Each row is a point. The window is the flat piece filled in between its corners: a triangle in 3 columns, a solid with four corners in 4, and so on. A path goes straight from each point to the next, and from the last back to the first. List the points from which the path goes on through the window.

Window (3 x 3):
-0.8; 2.5; -4.8
1.1; -1.9; 5.7
-1.8; 1.4; 1.7
Path:
(1): 1.7; 2.7; 3.7
(2): 0.7; 5.9; -7.0
(3): -1.4; 0.5; -2.6
(4): -2.4; -1.3; -6.3
(5): 1.0; 5.5; -1.2
(6): 1.4; 5.5; -1.6
(7): -3.1; -0.9; 1.1
(8): -2.3; -1.2; 4.5
(9): 1.4; 1.2; 3.5
(10): 3.0; 5.7; -5.3
(11): -4.0; 0.4; -1.2
(12): 0.0; -3.1; 1.2
Through the window after points: 2, 4, 6

Window:
3.7; -2.3; -1.1; 2.0
3.3; 2.2; -0.2; 1.8
5.1; -1.3; 2.7; 4.5
-6.5; 2.1; 2.4; -6.2
Path:
(1): 1.9; 0.2; -1.3; -2.0
(2): 3.8; -0.5; 2.0; 0.0
(3): 3.2; -0.5; -2.6; 5.9
(4): 3.3; -0.1; -1.7; 6.6
(5): 8.8; -1.6; 5.5; 1.2
(6): 7.7; -0.8; 1.7; -0.8
(7): 1.2; 1.2; 0.8; 5.2
(8): 1.9; 1.2; -1.8; 3.1
(9): 3.5; -2.8; 3.9; -4.2
(10): 6.6; -1.7; 0.7; -1.4
(11): 0.5; 0.2; -1.3; 4.6
(12): -1.8; 0.0; 1.2; 0.0
(13): 4.5; -3.4; 2.1; -2.7
(14): 2.6; -2.8; 2.5; -1.2
(15): 0.2; 3.0; -2.8; 4.0
(16): -4.2; 2.4; 2.8; 1.5
Through the window after points: 2, 6, 8, 10, 14

Window, 6 rows:
-1.6; 0.1; -0.3; 2.8; 1.4; -4.9
-3.0; 1.3; 2.2; -0.2; -0.9; -2.7
2.8; 8.3; -1.4; -3.1; 9.4; 0.7
-3.5; -0.6; -2.4; 3.3; -3.5; 2.4
-1.7; -3.2; -4.4; -1.2; -1.4; 2.8
5.6; 2.7; -3.1; -0.1; -2.4; -6.4
Path:
(1): -0.2; -1.4; 0.1; -1.0; -1.6; 0.9
(2): -1.2; -7.4; 0.5; -1.3; 2.4; 7.1
(3): -1.5; 3.1; -6.4; 0.2; -3.4; -4.2
(4): -4.2; -0.5; -4.6; 3.6; -6.3; -5.2
(5): 0.0; -1.0; 1.4; 0.4; 0.0; -2.0
(6): 2.6; 4.7; 2.8; -0.2; 1.2; -0.2
(7): -1.4; 2.7; -1.8; 0.7; 2.2; -3.9
(8): -3.6; 0.2; -4.4; 0.1; 0.0; -1.3
Through the window after points: 2, 8
